Each row of a before or after table is a point. One or more steps were done to the points. Then noise was added and the rows were shuffled. The steps act on columns, c1 being the first. What was done? A step turns or swaps two columns, mirrors them in a line or flattens them onto one, adds a multiple of one to another, or multiplies or shifts one. Angles are multiples of 10 degrees, from the lower column toward the higher: turns from -170 to 170, lines from 10 to 170 but not 90. Use the fewest steps. Two steps may share a column if one is a turn and the other turns, adds or multiplies; they go together, in the order done. Otherwise the lowest column goes first.

Before:
[[ 0.37 -0.38 -0.72]
 [-0.18 -0.05  0.37]
 [ 0.19  0.06  0.18]
 [ 0.26 -0.27 -0.77]
 [-0.04  0.13  0.29]
 [-0.66 -0.20 -0.54]
 [ 0.04  0.20 -0.43]
 [ 0.23 -0.06  0.04]
 [ 0.80 -0.44  0.06]
 [-0.19  0.25 -0.49]
 [ 0.30  0.17  0.31]]
After (11 x 3):
[[ 0.12  0.17  0.12]
 [ 0.25  0.23  0.27]
 [-0.01  0.13  0.28]
 [-0.21 -0.16  0.33]
 [-0.72 -0.50 -0.62]
 [ 0.46 -0.20 -0.74]
 [ 0.00  0.27 -0.46]
 [-0.26  0.08 -0.51]
 [ 0.20  0.06  0.09]
 [ 0.23 -0.14 -0.77]
 [ 0.89 -0.09  0.08]]
Steps: add 0.5 times c1 to c2

Before, 13 rows:
[[-0.56 -0.32  0.31  0.11 -0.27 -0.05]
 [ 0.36 -0.43 -0.52  0.07  0.05  0.41]
 [ 0.01 -0.10 -0.50  0.12 -0.93  0.32]
 [ 0.11  0.09  0.25  0.72  0.24 -0.90]
 [-0.20  0.54 -0.13  0.44  0.26 -0.60]
 [ 0.18 -0.05 -0.09 -0.02 -0.61 -0.27]
 [-0.43 -0.42 -0.29 -0.28 -0.74 -0.04]
 [-0.18 -0.06  0.01 -0.36 -0.68 -0.06]
 [-0.33  0.20  0.35  0.31  0.17 -0.22]
 [ 0.14 -0.33 -0.07 -0.53 -0.78 -0.37]
 [-0.08 -0.39 -0.34 -0.23 -0.45  0.12]
 [-0.32 -0.24  0.07 -0.17 -0.56 -0.18]
 [ 0.58  0.16 -0.25  0.29 -0.01  0.35]]
After, 13 rows:
[[ 0.37  0.11  0.25 -0.24  0.23  0.36]
 [-0.34 -0.51 -0.34 -0.32 -0.74 -0.19]
 [ 0.11  0.38  0.15  0.15  0.07  0.08]
 [-0.32  0.17  0.17  0.63 -0.55  0.02]
 [ 0.47 -0.28 -0.20  0.02 -0.16  0.78]
 [ 0.05  0.16  0.10  0.34 -0.48 -0.17]
 [-0.02 -0.19  0.15 -0.21  0.03  1.12]
 [ 0.09  0.62 -0.18  0.41  0.16 -0.06]
 [-0.54  0.07 -0.58 -0.05  0.20 -0.36]
 [-0.05  0.05 -0.53 -0.04 -0.79 -0.23]
 [-0.17  0.37 -0.21  0.25  0.07 -0.21]
 [-0.11 -0.10 -0.02  0.15 -0.74  0.20]
 [ 0.23  0.62  0.21 -0.18  0.60  0.08]]
Steps: turn c1 and c2 by -140 degrees; add 1.5 times c2 to c5; turn c4 and c6 by 150 degrees; turn c3 and c4 by -20 degrees

Before, 12 rows:
[[ 0.18 -0.22  0.14  0.42  0.45 -0.13  0.27 -0.35 -0.34 -0.21  0.37]
 [-0.12  0.36 -0.62 -0.39  0.07  0.23 -0.42 -0.24 -0.49 -0.04  0.05]
 [ 0.09  0.46  0.23 -0.19  0.20  0.09  0.39  0.18  0.12  0.49  0.41]
 [ 0.17 -0.01 -0.34 -0.34 -0.12  0.21 -0.46  0.14 -0.67  0.32  0.29]
 [-0.04 -0.23 -0.24  0.35  0.15  0.54  0.11  0.11  0.12  0.04 -0.20]
 [-0.45  0.23 -0.72  0.18 -0.22  0.08  0.34  0.00 -0.24  0.25  0.55]
 [ 0.44 -0.06 -0.09 -0.34  0.53 -0.48 -0.44  0.00 -0.01  0.65 -0.32]
 [ 0.12  0.37 -0.60  0.08  0.10 -0.10 -0.05  0.24  0.21 -0.33 -0.32]
 [-0.25 -0.47  0.13  0.28 -0.02  0.05  0.20 -0.14 -0.13 -0.33 -0.33]
 [-0.47  0.32 -0.33  0.05 -0.10  0.20 -0.38  0.23 -0.34  0.34  0.27]
 [ 0.05  0.24 -0.24 -0.25  0.61  0.28  0.33  0.31 -0.37 -0.29  0.04]
 [ 0.21 -0.39  0.03 -0.14  0.55 -0.04  0.01 -0.04  0.05 -0.03  0.43]]
After:
[[-0.12  1.29 -0.51  0.24 -0.02  0.11 -0.38 -0.26 -0.49  0.33  0.05]
 [ 0.05  0.96 -0.28 -0.05  0.72  0.20  0.35  0.29 -0.38  0.39  0.02]
 [-0.45  0.73 -0.70  0.04 -0.20 -0.01  0.30 -0.02 -0.24 -0.27  0.53]
 [ 0.13  0.96 -0.76 -0.26  0.16 -0.22 -0.05  0.22  0.24  0.19 -0.29]
 [-0.28 -1.27 -0.05 -0.43 -0.08  0.20  0.23 -0.12 -0.12 -0.02 -0.37]
 [-0.49  1.11 -0.21  0.24 -0.01  0.05 -0.36  0.23 -0.34 -0.25  0.25]
 [ 0.23 -1.16  0.08  0.04  0.52  0.09 -0.01 -0.04  0.05  0.10  0.44]
 [-0.07 -0.10 -0.37 -0.16  0.16  0.60  0.09  0.11  0.17 -0.30 -0.20]
 [ 0.20 -0.78 -0.09 -0.42  0.36 -0.04  0.27 -0.37 -0.37 -0.17  0.40]
 [ 0.16  0.21 -0.14  0.44 -0.08  0.21 -0.48  0.11 -0.65  0.06  0.32]
 [ 0.05  1.34  0.52  0.50  0.26 -0.08  0.35  0.20  0.11 -0.19  0.39]
 [ 0.47 -0.64  0.29  0.68  0.55 -0.44 -0.45  0.00 -0.02 -0.16 -0.32]]
Steps: turn c2 and c6 by -20 degrees; multiply c2 by 3; turn c4 and c10 by -130 degrees; add 0.5 times c4 to c3; add 0.3 times c8 to c5

Before:
[[ 0.19 -0.10  0.13  0.11  0.39 -0.45 -0.33  0.57  0.02 -0.56  0.22  0.30
   0.54 -0.23]
 [-0.37  0.37  0.06  0.54 -0.02  0.13 -0.13 -0.03 -0.15 -0.08 -0.18 -0.06
   0.86  0.50]
 [-0.35 -0.13 -0.26  0.11  0.07 -0.34  0.55 -0.79  0.22 -0.15  0.14 -0.01
  -0.08  0.25]
 [ 0.29 -0.10  0.38  0.02  0.07 -0.15 -0.15 -0.23  0.08  0.18  0.00  0.08
  -0.34 -0.25]
 [-0.54 -0.53 -0.17  0.21 -0.06  0.18 -0.29  0.38  0.58 -0.14  0.16 -0.24
   0.13  0.16]
 [ 0.29 -0.44  0.36  0.11  0.75 -0.73  0.02  0.20  0.06  0.14  0.36  0.07
   0.11  0.07]
 [-0.25 -0.04  0.55 -0.55  0.10 -0.33  0.12 -0.12  0.35  0.17 -0.43  0.57
   0.32 -0.04]
 [-0.15  0.48 -0.26  0.61  0.11  0.37 -0.09  0.34  0.81  0.14  0.04  0.25
   0.51  0.13]
 [-0.11  0.51 -0.24  0.00  0.08  0.09 -0.07  0.10  0.20 -0.16  0.25  0.10
   0.21  0.39]
 [ 0.08 -0.24 -0.16  0.26 -0.25  0.11 -0.27  0.50  0.35  0.07 -0.26  0.27
   0.58  0.33]
 [ 0.36  0.04  0.13  0.53 -0.28 -0.07  0.06  0.10 -0.65  0.31  0.78  0.10
   0.50 -0.11]
 [-0.13  0.56  0.40  0.07 -0.72  0.14  0.24 -0.43  0.66 -0.05 -0.13 -0.13
   0.00  0.37]
 [-0.22 -0.17  0.30 -0.03  0.18  0.28  0.31 -0.29  0.00 -0.31  0.03  0.90
   0.24  0.35]
 [-0.18  0.36 -0.17  0.06  0.44 -0.20 -0.60  0.03  0.62 -0.47  0.42  1.17
   0.59  0.31]]
After, 14 rows:
[[ 0.36 -0.44  0.18  0.34  0.82 -0.73  0.02  0.33  0.06  0.14  0.29  0.09
   0.11  0.08]
 [ 0.17 -0.52 -0.35  0.01 -0.12  0.18 -0.29  0.60  0.59 -0.14 -0.54 -0.32
   0.12  0.15]
 [ 0.04  0.46 -0.83  0.19  0.18  0.38 -0.09  0.53  0.81  0.14 -0.16  0.31
   0.51  0.14]
 [ 0.25  0.50 -0.20 -0.18 -0.01  0.09 -0.07  0.15  0.20 -0.17 -0.11  0.12
   0.20  0.39]
 [ 0.15 -0.12 -0.31 -0.12 -0.01 -0.34  0.54 -1.26  0.21 -0.15 -0.35 -0.02
  -0.07  0.25]
 [ 0.00 -0.09  0.29  0.31  0.17 -0.16 -0.16 -0.37  0.09  0.18  0.29  0.10
  -0.33 -0.26]
 [-0.13  0.57  0.26  0.36 -0.74  0.13  0.24 -0.69  0.66 -0.05 -0.12 -0.17
   0.00  0.37]
 [-0.17  0.37 -0.49  0.39 -0.06  0.13 -0.13 -0.05 -0.13 -0.08 -0.38 -0.08
   0.86  0.51]
 [-0.42 -0.05  1.00  0.07  0.18 -0.33  0.12 -0.19  0.34  0.17 -0.24  0.74
   0.32 -0.03]
 [-0.26 -0.24 -0.39  0.04 -0.22  0.12 -0.27  0.80  0.35  0.07  0.08  0.36
   0.57  0.33]
 [ 0.03 -0.17  0.28  0.20  0.03  0.28  0.31 -0.47  0.00 -0.32 -0.23  1.17
   0.24  0.34]
 [ 0.42  0.36 -0.21 -0.08  0.21 -0.20 -0.60  0.05  0.61 -0.48 -0.17  1.52
   0.59  0.30]
 [ 0.78  0.04 -0.42  0.44 -0.13 -0.07  0.07  0.15 -0.66  0.30  0.36  0.13
   0.52 -0.12]
 [ 0.21 -0.09 -0.01  0.18  0.12 -0.46 -0.32  0.92  0.03 -0.56  0.18  0.39
   0.53 -0.23]]
Steps: swap c1 and c11; turn c3 and c4 by 50 degrees; multiply c3 by 1.3; add 0.5 times c10 to c5; multiply c8 by 1.6; multiply c12 by 1.3

Before:
[[ 0.22 -0.22  0.13  0.02  0.12 -0.04  0.21  0.07  0.16  0.02 -0.13 -0.41
   0.02  0.22  0.07 -0.14 -0.11  0.19 -0.17 -0.37  0.19  0.17  0.55  0.24]
 [ 0.19 -0.20 -0.33  0.29  0.22  0.14 -0.11 -0.04 -0.19  0.26  0.07 -0.30
  -0.06 -0.58  0.08 -0.15  0.30 -0.19 -0.14 -0.40  0.03  0.36  0.53 -0.25]
 [ 0.18  0.17  0.34  0.19  0.31  0.26 -0.11 -0.22  0.00 -1.32  0.04 -0.27
   0.53 -0.25 -0.08 -0.38  0.65 -0.01  0.06  0.01  0.30  0.09 -0.04  0.08]
 [-0.07 -0.40  0.79  0.03  0.21  0.20  0.00 -0.40  0.46 -0.19  0.21  0.00
  -0.07  0.18 -0.08  0.05  0.43 -0.20  1.06  0.59  0.24  0.25  0.28 -0.23]
 [-0.21  0.44 -0.28  0.13  0.07 -0.18 -0.01 -0.20  0.03 -0.03  0.37  0.36
   0.00  0.45  0.09  0.08  0.46 -0.11 -0.01 -0.22  0.08 -0.12  0.37 -0.26]
 [-0.31 -0.44 -0.06  0.32 -0.19  0.26 -0.04 -0.41  0.99  0.24  0.37 -0.38
   0.00  0.20  0.09 -0.22  0.07 -0.01 -0.04 -0.35 -0.10 -0.17  0.43 -0.24]
 [-0.11  0.01 -0.04  0.31 -0.70 -0.14  0.11  0.05 -0.16  0.23 -0.20 -0.21
  -0.05  0.31  0.10 -0.46 -0.12  0.15 -0.04 -0.31 -0.12 -0.18 -0.14 -0.23]
 [-0.59 -0.34 -0.28  0.24  0.32 -0.22  0.00 -0.02 -0.12  0.21 -0.06  0.04
   0.33  0.33  0.21 -0.36  0.15  0.02  0.27 -0.19 -0.21  0.18 -0.18  0.00]
 [ 0.31 -0.30 -0.28  0.17  0.23 -0.24 -0.06 -0.05 -0.06 -0.13 -0.21 -0.18
   0.27  0.39  0.18  0.13  0.25  0.19 -0.15 -0.41 -0.17 -0.11  0.01 -0.11]
 [ 0.26 -0.15 -0.02 -0.41  0.07  0.00  0.13 -0.36 -0.04  0.31 -0.03 -0.17
  -0.13  0.16  0.04 -0.11 -0.10  0.10  0.02 -0.39 -0.19 -0.05 -0.13  0.00]
 [-0.78 -0.38  0.57 -0.07 -0.03  0.26 -0.10 -0.26 -0.03  0.38  0.00  0.11
  -0.11  0.18 -0.25 -0.13 -0.04  0.18 -0.21  1.54 -0.18 -0.01  0.24 -0.15]
 [ 0.17 -0.10 -0.32 -0.18  0.09  0.14 -0.10  0.10  0.32  0.15  0.41  0.28
   0.32  0.11 -0.16  0.07  0.00 -0.44  0.14 -0.15  0.19 -0.11 -0.05 -0.22]]
After, 12 rows:
[[ 0.16 -0.11 -0.32 -0.17  0.08 -0.16 -0.02  0.13  0.31  0.12  0.00  0.29
   0.35  0.09 -0.14  0.06 -0.15 -0.41  0.14  0.42  0.21 -0.12 -0.05 -0.24]
 [ 0.24 -0.24  0.13  0.01  0.13 -0.21  0.17  0.05  0.16  0.03  0.04 -0.38
   0.02 -0.14  0.06 -0.16 -0.29  0.18 -0.18  1.06  0.15  0.21  0.52  0.25]
 [ 0.29 -0.10  0.00 -0.40  0.08 -0.14  0.11 -0.38 -0.05  0.31  0.00 -0.19
  -0.11 -0.06  0.01 -0.12 -0.32  0.11  0.05  1.12 -0.18 -0.07 -0.13  0.00]
 [-0.24  0.42 -0.31  0.11  0.09 -0.36  0.07 -0.22 -0.01 -0.04  0.03  0.37
   0.01 -0.32  0.11  0.10 -0.65 -0.09 -0.02  0.47  0.08 -0.13  0.34 -0.26]
 [-0.14  0.03 -0.03  0.33 -0.68 -0.22  0.06  0.04 -0.13  0.24 -0.01 -0.22
  -0.03 -0.25  0.08 -0.46 -0.20  0.15 -0.05  0.92 -0.11 -0.16 -0.12 -0.22]
 [-0.31 -0.46 -0.06  0.33 -0.19 -0.27  0.03 -0.38  0.99  0.23  0.01 -0.41
  -0.04  0.17  0.08 -0.19 -0.42 -0.01  0.00  0.96 -0.11 -0.17  0.43 -0.23]
 [ 0.33 -0.30 -0.29  0.15  0.24 -0.29 -0.05 -0.02 -0.08 -0.11 -0.01 -0.19
   0.24 -0.36  0.17  0.12 -0.68  0.20 -0.19  1.07 -0.16 -0.09  0.02 -0.09]
 [-0.57 -0.35 -0.26  0.24  0.35 -0.25  0.01 -0.04 -0.16  0.21  0.00  0.07
   0.34 -0.32  0.21 -0.38 -0.34  0.02  0.27  0.49 -0.22  0.20 -0.20  0.01]
 [-0.08 -0.39  0.80  0.04  0.17 -0.22  0.00 -0.39  0.46 -0.21  0.02  0.03
  -0.08  0.12 -0.10  0.07  0.18 -0.20  1.08 -1.85  0.27  0.24  0.29 -0.25]
 [ 0.17 -0.20 -0.35  0.25  0.23  0.49 -0.14 -0.03 -0.20  0.24 -0.04 -0.31
  -0.05  0.33  0.10 -0.12 -0.70 -0.20 -0.15  1.01  0.01  0.34  0.55 -0.27]
 [ 0.18  0.17  0.33  0.19  0.29  0.15 -0.08 -0.20  0.00 -1.31  0.00 -0.25
   0.52  0.35 -0.08 -0.39 -0.61  0.01  0.06 -0.25  0.31  0.10 -0.03  0.13]
 [-0.77 -0.43  0.57 -0.06 -0.03 -0.25 -0.09 -0.23 -0.01  0.36 -0.02  0.10
  -0.13  0.21 -0.26 -0.10  1.60  0.19 -0.23 -4.33 -0.19 -0.01  0.23 -0.16]]
Steps: turn c6 and c14 by 110 degrees; flatten c7 and c11 onto the line at 10 degrees; multiply c20 by 3; turn c17 and c20 by -160 degrees
